Every row gives one point. A path goes straight from each point to the next, and from the last back to the first. The post is the endless flat space through its rows: a point in 2 columns, a line in 3, a plane in 4, and so on, so that a path can go around it. Count how often the path circles the post. Going back the other way cancels.

Post, one row:
[[  7 -11]]
Path (14 x 2):
[[ -9  13]
 [-23   0]
 [  0  25]
 [ 29   7]
 [ 27 -23]
 [-10 -44]
 [-36 -10]
 [ -8  27]
 [-39   4]
 [-12 -55]
 [ 41 -38]
 [ 50 -16]
 [ 12 -43]
 [-10 -21]]
Times around: 1

Post:
[[ 16   6  54]
 [ 27   1 -22]]
Path, 13 rows:
[[ 23 -20 -32]
 [ 32  -5  35]
 [ 24 -52  -5]
 [-19  -5  -4]
 [  5  36 -21]
 [ 12  52  25]
 [  0   4  -2]
 [ -5 -32 -19]
 [ 35 -34  48]
 [ 55   0  44]
 [ 30 -23  24]
 [-19 -18 -13]
 [  5   7  10]]
Times around: 0

Post, 5 rows:
[[  2  -2 -36  62  49 -18]
 [-21   5  38  36 -30  11]
 [  8   7 -35  -8 -50 -18]
 [ -5  21 -30  -1  23 -57]
 [ -4   9  13  22 -21  50]]
Path (8 x 6):
[[-31  40 -35  26 -19 -39]
 [-20  43 -62   8  -4 -22]
 [ -1  42 -38  20  -3  11]
 [-17  16 -32   8   3   5]
 [-17 -13  -4  17 -42  -6]
 [  8 -24  13  14  -9   2]
 [ 23  19  25  20 -32 -22]
 [ 17  21 -18  34 -43  16]]
Times around: 1

Post:
[[ -2  12  33   5  20  25 -38 -60  24]
 [-14   2  25   4 -17  58  11 -37  14]
 [ -5  15 -53  13 -21   9 -20  11  55]
 [ -7  32 -46 -16 -10   6 -15  32 -26]
 [-31   5  23 -11 -57  18 -16  20  49]
 [-20   2 -16   4  -9   4  48   5  59]
 [-19   5  -2  37 -14  24  50  53  25]
 [ 22  19 -28  47   5 -17  -8 -72 -14]]
Path, 11 rows:
[[-60  17   2 -18  16  39 -11 -10   8]
 [-38 -15  -7 -11  -7  11 -19 -12  10]
 [-12  -7 -10   8 -34  38  40   6   4]
 [ 10  -2  40 -22 -18  32  -7 -17  30]
 [ 27  39  28   2  21 -16  -5  15   7]
 [ -3  49 -18  18  22 -21  18  39  36]
 [-46  43 -18  10  -1  27  33  12  26]
 [-36 -16  -4  56   0  -4 -14 -18  13]
 [-29 -29  11  52 -18  25  15  30 -20]
 [-14 -39 -10  40 -25  22 -24 -26  39]
 [-29  -3   4  30 -18  35  14 -18  22]]
Times around: 1

Post, 10 rows:
[[  2  -9  16 -18  68  31  13  -5  35  35  18]
 [-33  -8 -22   0  14  49 -68  20   6 -20 -40]
 [ 25 -15   8 -15  45 -10   1  22  25 -13  30]
 [-27  11   0 -19  -4 -39  -1  31   5 -14 -19]
 [ 28  -1 -44  10 -19   8  17 -20 -43 -15 -38]
 [ 26  45  27  19 -27 -69  24  57  30  24  18]
 [ 34  -1   0 -19 -39  73   3 -48 -53 -42 -35]
 [ 17 -24  35 -11  32  21 -31 -43  14  17  10]
 [ 23  13 -10  -5  -3 -33  11  21  63  -7 -11]
 [ 21   2 -21 -40 -45  32 -41 -22  -7   2  -2]]
Path:
[[ 40  13  -6  13  54  31  45 -10  43 -15 -12]
 [-25  37 -43   4 -30 -14   9  -1   0  44 -20]
 [ 11  -1  33 -19  -6  21  16   7  26 -15  15]
 [ -8  -5   5 -18 -11  17  -9 -61   0   0 -17]
 [-12  18 -52 -33   8 -15  -8 -34 -40 -39 -32]
 [ 33  17  17 -38  22  -2   7 -14  -5 -12 -23]
 [  5   9  55  -4  -7  17 -25  26  -6  -5 -23]
 [ 15  19  23  -7 -12  22  36  -5  11  37 -14]
 [ 28  13 -10 -31   3 -23  21  28 -47  44  11]
 [ 11  38  -8 -42  18   5 -23  34  23 -15  -6]
 [ 50  -4   9 -14  -5 -47 -11  -2  -2   9  -6]
 [-35 -10  13 -40  15  18 -12  16  10 -15 -34]
 [-26 -32 -11 -14  23  41  -4 -17 -22 -11 -27]
 [ -8 -14 -53  19  26  45 -18  33 -13  -1  -5]
 [ -5 -12 -31  21   2  12 -12  60  -4   2 -16]
 [ 24   2  47  -2  -5  15 -19 -20  10  30 -12]
 [ 29  26  39 -63  30  10  31   5  22  10  11]
 [ 71  37 -14 -31 -19 -10  -5   2  14 -41  51]
 [-17 -14 -56 -50 -20 -18 -17 -65  10  -5 -34]
 [-24  20 -30 -45   2   7  -2  40  36 -23   1]]
Times around: 0

Post (13 x 14):
[[ 34  14  -8  47  -7 -79  30  23 -16 -39  21  -8  28   8]
 [-29  31 -10  -3 -48  52 -37 -19  -5 -20   1  -4 -14   6]
 [  9   4 -25 -63   1   8 -46  12  23  27 -15 -38  21  -8]
 [ -5  27 -31 -33  34 -15 -26 -12 -30  -3  15  27  40  11]
 [-10  -5  16 -19 -36 -35   4  10  23  22   8  -8 -11  42]
 [ 12  26  17  27  21 -21  13  30   2 -45  15  21   1  -7]
 [ 24 -13 -14  -1  30 -60  10  -3  18  53 -22 -30  18 -16]
 [  1 -14  29  29 -40  18 -32  11 -34  -7  20 -30 -22  12]
 [-15  -4  14   7   1  -5  46  16 -32 -38  -8 -16  60  26]
 [-16  25  48 -34 -52  12  37  15 -32 -31   0  46  32  -7]
 [ 22  18  14  -3 -33   7  85  30  32 -20  68  14 -30 -48]
 [-17   1 -51 -37 -18   0  66  68  14  -3   3   2 -26 -14]
 [  3  20 -34 -59  16 -44 -22 -23   8  -6   3 -20 -20 -22]]
Path, 13 rows:
[[-29  26 -70  -5  -8  -7  40   5  13  11  21 -19  -3   1]
 [-24  15 -22 -17  -7 -47  16  -2  11 -21  34  -6   3  10]
 [-20 -28  -3  13 -40  27  19   1 -22 -33  42   3  -3  22]
 [ 13 -12 -24 -24  22  -1  16  34 -15  -4  -6  -5 -57 -17]
 [-27  28  -1 -39 -34   0  15  28 -28   8 -19  -4  -7  47]
 [ 43  53 -12  32  27 -66 -10 -30 -24 -10  35 -31  17  -4]
 [ 10  14 -66   5  -9   3  70  -1  13   1  17 -35  42   0]
 [ 20  -2  11  -2   6   5  21  25  44 -12  27   6  -2  34]
 [-10  -5 -21  -6 -37 -32 -29 -25   6 -11  61 -15   1  23]
 [  4   5   4   8   0  -5  -5  42  -4 -51   2 -10  30 -22]
 [ 14  -8  29  10 -23 -20  12   2 -19 -48  14  36   6 -33]
 [ 25  15  45  -3  -5 -30   1 -19   1 -16  21  22  -4  48]
 [  6  23   1  21 -35 -64  13 -28 -37  -4 -14 -33  -2  27]]
Times around: 1

Post (17 x 18):
[[-10  -4  41  30 -32 -19 -19 -21 -60  24  26  26 -16  -2   5 -53  -6  13]
 [  1 -11   1  -4  13 -39  -8  36  -4 -21  30  35 -10  23  15 -61 -18  24]
 [  6 -40 -29 -10  37  16   7 -17   7 -26   6 -40 -20   6  41 -21 -17  42]
 [ 10   3   9  10 -10 -63 -15 -46  15  -8 -22 -56 -16   9   4 -21 -12  10]
 [-14 -35  10 -20 -62  14 -15  33 -26  16  -2   6  12  60  22  41 -38   2]
 [ 13  -5 -38  13 -46  11  -7   3  -3   5   7 -45  17 -10  -1  50 -43 -15]
 [-14 -10 -46 -34   2 -19  51 -13 -27 -46  -7  28 -60   4  22   3  -7  -4]
 [ -3 -18 -17  11  58 -35  35  15  31  31  10  10 -41  31  -7  -5  28  18]
 [-28  17 -31 -35 -15 -29  11  34 -30   8   2 -21 -40 -17  31   1  23   6]
 [ -8   2  30 -13 -70  19   1   7 -36 -24  -1  30 -14 -40   0  23 -50  40]
 [ 16 -13 -20  24 -39 -23 -14 -20  32  62  51   6  14   4  60   5 -14   6]
 [-29  23  19  -2   9  -3 -12  -5  23 -35  39 -15 -21   8  41  -5  16  20]
 [ -6 -16 -19  19   0  -7 -89  39  18   0  22  11  19  -4  12  23  -2  40]
 [-18 -20  -4  14 -37   1   0  14  -9  29 -11  17 -44 -10  31 -26 -26  -8]
 [ -1   4  31  38  57  -9 -32  48 -14  18 -27   7  11 -16  60 -13  31  31]
 [-18 -57  14   4 -67  56  13  25 -20 -40 -61 -16  40  14  19  19   2  34]
 [-19  28  12 -21  39  26 -16  12  15  84 -15  39  -6 -68   4  25  20 -16]]
Path, 24 rows:
[[ 47  21  10  30  -5 -26  13  -1 -18  44  -7 -33  17   2  54   7 -84  23]
 [-52  -8  35 -17  -3 -16 -54  25  41  43  28  -8 -36  42  -9 -36 -21   3]
 [  2 -38 -71 -30  26 -69  -9 -16   3 -31 -12   1  -4 -19  38  57   2   0]
 [-62   8  11 -15  -5  -1  12  48 -39  30 -20 -25 -36 -25 -15   4 -15  16]
 [ -8 -11 -27  11 -25 -25  30  32  25  13   5  -4  -8  32   4 -22 -31  28]
 [-30  16  -2  -5  36 -19 -17  24   3  40  -9  15  16  23   4 -31  -3   6]
 [ -4 -11 -26 -20 -27  42  19 -11 -30  16  -9 -48  -5  27   5  25  -5  16]
 [ 44 -22   1   8  -6  -6  11 -46 -20   2   8 -17 -22  30  19   7 -28  13]
 [ 32 -13  24   7 -31 -19 -23  30 -19  16   1   5 -18  42  50  15   2  19]
 [-19  21  20  -1 -16   6  -8  20  13  23   2  45 -25  15 -35  -7  29   3]
 [  2  -5   2  42 -15 -28 -12  41 -35   5 -45  -6 -18   6  38  29 -29  40]
 [-15 -26   3 -17   4   6 -25  15 -18  27  10  -9  -4   8 -20   2 -26  39]
 [ -3 -17   4 -29  15  37  -9  -1   5   0  44 -25  -7   7  39  39 -72  12]
 [ 15 -15 -25 -25 -37 -41  -4  -5   4 -14 -23  -3 -12 -52  55  35   3  35]
 [-18 -15   8  -3 -13  -2  31  -1  14  41   4 -58   6  -8  49  22  17  17]
 [-21  -1 -18  11  38 -10 -11   5   0 -12 -14 -20 -15  26  44  -8 -35  32]
 [-39   3 -16   8 -84  -3  -5  -7 -10 -36  29   0 -24  39  31  -6   4  55]
 [  5   5 -40   3 -27  -4  17   7   2 -12  34  -8 -39 -22  43  16   1  31]
 [-24 -36 -23 -33 -31   3   9  24  12 -12   1 -19 -27  15  55   0  41  12]
 [ -1 -11  35 -20 -11  -1  17 -63   1   7  54  50 -21 -73  25  29   3  54]
 [-13 -23  23   4   9 -32  -5 -18 -14  -4  12 -21   5 -25  25 -29 -30  22]
 [ 19 -20 -30  24  -1 -30  25   9  13 -10  54  48  -4  12  49  26   4  -5]
 [  0   3  12  -2 -55 -43 -40 -26  -1   1 -23 -20 -63 -25  29 -44  13   6]
 [-18  24   4   1 -45 -21   0  26  -1  10   6 -21 -30  25   4   0   0  -3]]
Times around: 0
